Each row of a before or after table is a point. The points were changed in one or more steps. Then noise was added and the rows were shuffled. The steps act on columns, c1 being the first. Name the steps. A step turns or swaps two columns, mirrors them in a line or flattens them onto one, adds a multiple of one to another, or multiplies or shifts one. Angles are multiples of 10 degrees, from the lower column toward the higher: turns from -170 to 170, lines from 10 to 170 but not 90. Use the fewest steps. Two steps may share a column if one is a turn and the other turns, adds or multiplies; they go together, in the order done. Otherwise the lowest column goes first.

Before (11 x 3):
[[ 0.3 -4.6 -1.5]
 [ 3.1  5.1  1.3]
 [-1.3 -2.4  6.6]
 [-2.6  6.6  1.5]
 [-1.3 -0.6  2.2]
 [ 2.0  3.1 -0.5]
 [-4.8 -3.2 -1.0]
 [-6.4 -5.3 -1.6]
 [-5.0 -0.6  8.1]
 [-5.3 -1.9 -0.7]
 [ 2.1  3.7  5.5]]
After:
[[-3.7  3.5  3.0]
 [-9.6 -0.6  0.0]
 [-1.8 -5.5 -3.6]
 [ 0.7  5.5  0.4]
 [ 1.4  3.1 -0.1]
 [-2.5  6.4 -4.8]
 [-2.1 -1.7 -4.0]
 [-1.4 -3.3 -3.0]
 [ 1.2 -4.6  1.9]
 [-2.7 -0.7  0.5]
 [-6.4 -2.3  3.4]]
Steps: turn c1 and c3 by 60 degrees; add -0.5 times c2 to c3

Before, 14 rows:
[[-4.5 -4.9  2.4  2.9  4.1  0.6]
 [ 0.0 -1.5 -5.6  1.1 -1.4  4.5]
 [-2.1 -1.9  0.6 -4.1  1.0  1.0]
 [ 3.0 -1.0 -4.6 -0.2  7.1 -0.9]
 [-4.0 -1.0  0.9 -4.2 -2.9 -1.4]
 [ 2.7 -1.3  0.6  1.8 -2.8  1.0]
 [ 0.0  1.3  4.7  0.8 -3.2  0.5]
 [-1.1 -4.3  0.8  2.3  1.7 -2.3]
 [-5.8  2.5 -2.9 -1.1 -0.7 -4.6]
 [-1.8 -2.7  0.7 -2.9 -1.6  3.7]
 [ 0.5  1.6  0.9 -4.5 -1.6 -1.2]
 [-2.6 -3.3 -1.9 -0.4  4.2  1.2]
 [ 2.0  0.7 -3.7 -3.4 -0.2 -2.0]
 [-4.5 -6.0 -1.1  3.0  4.6 -1.6]]
After, 14 rows:
[[ -3.3  -3.7   2.5  -0.6  -1.0   1.3]
 [ -5.3  -3.1  -3.2  -0.5  -0.4  -2.5]
 [-13.4  -5.3   1.0  -0.9  -1.8   4.4]
 [-17.4   2.2   3.3   0.4   3.8   2.3]
 [  0.1   1.4   1.1   0.2  -1.4  -5.3]
 [  6.1   0.0   0.6   0.1   3.4   2.5]
 [  1.6   0.7   1.4   0.3   0.8  -1.5]
 [  9.0  -1.0  -0.7  -0.1  -0.9   8.4]
 [  0.0  -1.2  -6.1  -0.3   3.7   1.3]
 [-13.4  -4.2   0.3  -0.8  -4.5   1.6]
 [ -7.9  -3.3  -1.7  -0.6  -1.7   4.1]
 [-12.0  -1.7   1.5  -0.3   1.7  -2.4]
 [ -6.3  -2.6  -0.7  -0.5  -1.3   0.1]
 [  8.1  -1.0  -0.6  -0.2   1.1  -2.7]]
Steps: multiply c1 by 3; flatten c2 and c4 onto the line at 10 degrees; turn c3 and c6 by 70 degrees; turn c5 and c6 by 130 degrees

Before:
[[ 2.7  1.5  3.2  3.7  2.2 -4.6 -0.9  5.6 -4.6]
 [-1.9 -2.9 -6.2 -2.8  4.2 -4.0 -6.9 -3.7  1.1]
 [-0.7  2.8 -1.5  0.4  3.1 -5.7  2.8  0.0 -5.9]
 [ 0.7 -1.2  1.4  4.3 -4.3  1.2 -2.1  2.6  3.1]
 [ 3.4  0.2  8.5  0.4 -3.3  6.4  3.0  4.0  6.9]
 [-1.5 -0.5  5.5  2.8 -1.4 -1.4  2.4  2.9  0.0]
 [-3.2  5.2  4.7  1.8 -1.3  0.5  0.3  7.4  1.2]
 [-3.4  1.1  0.7  2.7  5.3 -2.4 -4.8 -5.8 -3.2]
 [-4.3 -6.1 -4.4  1.2  7.9 -2.7 -3.6 -1.0 -0.8]
 [-3.7 -2.2  4.7  0.9 -4.4 -0.5 -0.6 -0.3  4.2]
 [-5.7 -3.2  0.8 -2.9 -2.2  3.2 -5.2 -2.9 -4.7]
 [-2.5  1.7 -5.1  4.5  4.4 -2.4  0.2 -0.9 -5.7]]
After:
[[ 1.3  0.1  3.6 -0.2 -7.7 -2.1  5.6  1.3 -2.9]
 [ 2.7  5.3  2.0  0.0  3.5 -1.2  1.4  2.7  6.0]
 [ 4.8 -4.2 -1.7 -7.2 -6.2 -4.2  3.3  0.3  1.7]
 [ 7.8 -2.1 -1.0 -1.4 -5.6 -3.4  3.9 -4.1 -3.3]
 [ 1.9 -4.6  2.1  4.1 -4.1 -2.2  2.6 -2.4 -6.7]
 [-3.4  2.7 -0.4  1.8  2.8 -4.7  3.0 -5.9 -6.4]
 [ 0.9  0.9 -0.8  1.6  5.0  2.3  4.1  0.8  3.4]
 [-4.5  7.9 -0.7  2.0  5.3  6.5 -1.9 -0.7  6.1]
 [-3.0  2.7  7.3  1.4  6.3  1.4  0.7 -4.5 -0.8]
 [ 6.5  1.9  2.4 -4.4 -0.7  3.1  2.7  3.4 -2.5]
 [-0.5  5.4  2.7  3.4  3.5 -1.6  0.3 -1.2 -0.9]
 [-0.5 -1.9  1.9  1.8 -2.3 -5.3 -2.1 -2.6 -6.8]]
Steps: turn c2 and c3 by -110 degrees; turn c1 and c3 by -130 degrees; mirror c4 and c7 in the line at 20 degrees; turn c5 and c8 by -140 degrees; add 0.5 times c8 to c9
